Each wall is flat, endless, passes through zero and stands at right angles to its row. A trip goes straight from one point to another. List the walls that it crosses, first one first.

Walls:
(1): [-60  95]
(2): [-57  -8]
(3): [-23 -32]
(4): [-63  20]
Trips:
[ 2 -3] to [ 24 -12] -> 3
[  5 -25] to [ -2 -27] -> 2
[12 29] to [13 18] -> none
[23 -7] to [-40 -46] -> 3, 2, 4
[-32 -33] to [-15  -7] -> 1
[41 10] to [-24  36] -> 1, 4, 2

Walls:
(1): [ 14 -13 -15 -17 -21 -79 -38  50 -54]
(2): [-12   4  -6 -29 -44 -36  70  36   7]
(3): [ 26  29  47   0   8  34  58  19 -14]
(4): [-28  49  32 -23  57  -9 -21  -8  26]
Trips:
[  0  20 -14 -10  13 -41 -46  31 -10] to [ 69 -36  37  50  10  25  44   6 -53] -> 4, 3, 1
[-13  65 -10 -33 -21  62  -7 -45  17] to [-31 -59 -55  60  22  45   5   2 -18] -> 3, 4
[ -3 -14  -6  63  12  53  -1  48  -1] to [ 47 -58 -56  -3  16  65  38  42  29] -> 2
[-27  26  41  57  30 -41 -37  22  -5] to [ -6   5   6  18 -28  50  75  -7 -86] -> 3, 4, 2, 1
[ 16  27 -43 -67  16   4 -10 -14 -73] to [-14  -6  20  15  20 -11 -81  16  48] -> none

Walls:
(1): [ -8  28  64 -37 -27  16 -57  36  29  68  27  -4   6   9 -32 -30 -26  16
 -23  25]
(2): [ 29  16   8  -8 -44 -38 -19  -3 -10  15  20 -25   4 -30  33  28 -77  49
 -64  46]
(3): [-26   4  38 -47  14 -27 -27 -21 -58 -25  10  16   6  17  59 -21 -14  27
  -6  76]
(4): [-23  20   6  -8 -33  -9  33 -26  44   5  34 -63 -10  20   6 -11 -30 -46
  55  44]
(5): [-92 -23  51  -2   4  27 -21 -31  -6  13  36 -46  12  -9  45   2  22  20
  23 -15]
(6): [-46  -5  13  74  12  36  22 -15  46 -44  14 -42  -8  36  20 -19 -45 -74
 -35  50]
Trips:
[ -6 -15  -8 -66 -23 -25 -29 -33  -6  -3  13  12 -15  14 -18 -11 -18   6
 -32  -5] to [ 26  -6  32 -10 -21  23 -45  -7 -17   8 -53  -5 -24  14 -38   1 -10  32
 -28   3] -> none
[ -7 -20 -35  10  70 -23 -30  40 -15   1  29 -26  54 -18 -22   2  10  17
 -69  21] to [-16 -25  48  21  10   7  15 -44   3  41 -35  -9  -5 -20 -24  -5  11  -7
 -21  47] -> 5, 4
[-52  45  78  11  70  21 -21  42 -25  44  41 -45  23  71  36 -47  -2 -78
 -31 -52] to [-58 -87   1  34  21  56 -17 -16  54  -7   7  20  81   2  69 -13   6 -44
  57  55] -> 1
